Each row is a point. Each table stands for the endless flat space through its points: a line for two points, a plane for three, and so on. The two share one point or none. Which?
In the rows, zero is written as 128.

First (2 x 4):
[[145 154 116 149]
 [140 155 118 142]]
Second:
[[141 173 132 152]
 [154 137  98 158]
 [149 173 136 155]]
They share: [150 153 114 156]

First:
[[141 113 162 148  87 174 118 113 109]
 [159 131 144 148 119 146  96 127 111]
 [133 135 145 138 110 157 105 124 102]]
Second, 3 rows:
[[151 149 136 116 119 160 110 125 123]
 [163 131 151 137 107 145  92 143 102]
 [157 111 163 165  97 141  86 141  86]]
They share: [145 129 148 144 109 156 104 123 107]

First, 4 rows:
[[157 113 112 151  87 118 138 125 122 109 102  85]
 [174  82 101 119  92  94 108 107 156 126 141 108]
 [192  93  93 138  96 102 107 110 133 117 132  94]
 [157 109 110 145 107 116 110 127 118 129 114 109]]
Second, 2 rows:
[[170 102 118 134 108  99 108 124 122 120 129 106]
 [142  98 102 134 100 119 108 120 142 144 117 122]]
They share: [156 100 110 134 104 109 108 122 132 132 123 114]

First (4 x 18):
[[156 127 108 115 111 134 122 151 144 116 142 110 120 132 161  97  99 142]
 [136 138 120 105 109 130 117 148 141 131 126 118 121 134 137 108  95 137]
 [133 119 112 114  94 128 118 122 150 121 111 108 146 114 132 110 107 124]
 [155 127 115  98 122 127 128 155 153 130 143 122  99 125 147 109 112 131]]
Second, 3 rows:
[[149 130 115 105 117 127 124 152 142 131 145 111 110 127 159  96 105 134]
 [154 124 113  93 113 129 127 141 150 136 142 100 100 133 160  95 116 134]
 [166 124 105 101 105 145 123 145 166 108 122 120 108 149 132 123 104 150]]
They share: [152 130 113 107 115 131 123 153 146 124 140 116 112 131 152 103 102 138]

First:
[[128 155 113 145 135 102 126 118  98 126 118 137 147 149 143 125 170 108
  174 124 107 128 141 130]
 [154 137 117 149 129  94 122 128 126 134 156 135 131 131 165 157 166 122
  154 144 121 134 147 140]
 [146 171 125 127 147 108 124 148  82 130 102 111 149 135 119 121 138 130
  144 124  99 166 139 160]]
Second, 3 rows:
[[142 167 106 141 143  99 116 128 101 128 131 126 144 132 127 130 163 112
  154 129 118 142 142 139]
 [146 163 108 135 141 107 102 120 113 138 139 132 130 138 119 136 159 106
  160 133 118 132 138 129]
 [128 181  91 142 154  83 117 118 101 125 137 135 149 127 117 127 173 105
  147 123 130 145 150 136]]
They share: no point

First (2 x 24):
[[112 108 160 131 102  84 140 150  99 155 135 120 124  90 118 154 147 154
  113 164 111  93 167 131]
 [109 106 157 134 107  90 142 145 101 148 136 125 121  96 112 152 150 154
  111 160 115 100 161 138]]
Second, 4 rows:
[[101 133 159 133 128 107 147 107  75 135 159 165 107 141  93 147 129 144
   91 130 115 153 154 157]
 [ 90  73 138 145 104 105 131 154 124 135 130 117 119  76 102 159 180 166
  138 171 121  80 143 148]
 [116 118 153 137 118  68 177 144 107 151 138 135 118 125  91 132 144 143
   67 136 160 125 143 127]
 [ 74 107 134 135 106  87 137 134  92 157 164 153 111 110  80 161 150 154
  118 139 137 118 137 126]]
They share: [103 102 151 140 117 102 146 135 105 134 138 135 115 108 100 148 156 154
 107 152 123 114 149 152]

First, 2 rows:
[[127 108 145 112 125 144 108 149 152 144 120 140 154 105 111 115 101 127
  110 116 125 125 149 149]
 [129 122 151 112 127 150  96 153 164 146 110 150 156  95 113 115  93 123
  104 122 123 115 135 159]]
Second, 3 rows:
[[131  80 126 120 139 144 118 154 131 130 131 155 154  98 100 126  84 113
  102 108 124 153 171 167]
 [123 104 131 130 149 173 114 141 161 127 158 140 127 106 132 113  85 111
  129 135  98 143 146 151]
 [133  73 124 119 138 138 119 157 124 129 126 160 159  95  93 130  82 112
   96 102 129 157 177 172]]
They share: no point

First (5 x 24):
[[146 136 123 125 112 137 105 154 137 131 126 123 151 119 123  85 141 127
  101  96 100 108 151 152]
 [134 149 119  99 145 106 112 162 147 118 133 125 128 112 133 101 126 166
  122 108  90 124 161 113]
 [157 132 131 108 147 142 113 154 127 111 103 156 144 134 156 131 126 132
  103 121 110  90 118 147]
 [162 111 131  99 115 134  90 138 137 158 125 181 156 160 129 157  96 116
   90  84 124 108 117 171]
 [156 119 128 109 110 133  91 143 138 154 130 161 155 147 121 130 110 119
   93  83 114 112 133 165]]
Second, 3 rows:
[[144 131 131  86 141 121 120 154 127 135 104 149 148 113 133 122 128 119
  102 108 124 113 125 161]
 [128 127 145  95 160 106 109 180 124 147 101 166 136 123 128 129 141 134
   79 119 116 100 115 151]
 [156 134 120  82 126 133 127 135 131 125 108 136 156 108 138 117 118 111
  119 100 128 121 133 166]]
They share: [148 132 124 103 131 130 114 151 140 125 117 143 144 128 143 122 123 138
 106 107 112 104 131 146]

First, 3 rows:
[[131 133  92 127  97 108 120 125 128 128 133 135 124 171 151 111 147 138
  117 139  98 127 106 142]
 [104 112 125 142 103 132 159  98 161 155 133 129 124 138 124  96 147 171
   93 100 113 142 103 157]
 [119 105  94 147 123 104 130 113 130 128 163 145 130 169 151  85 111 140
  121 123 130 135 108 162]]
Second, 3 rows:
[[140 116  99 150  95 126 126 119 141 149 122 123 129 137 158  89 130 171
  109 139 116 164 103 160]
 [125 122 105 135 107 117 132 110 141 143 137 132 129 155 137  95 145 156
   97 124 107 146 100 148]
 [114 109  92 157  93 129 134 116 153 147 136 141 114 134 160  91 120 157
  117 122 131 137  99 177]]
They share: no point
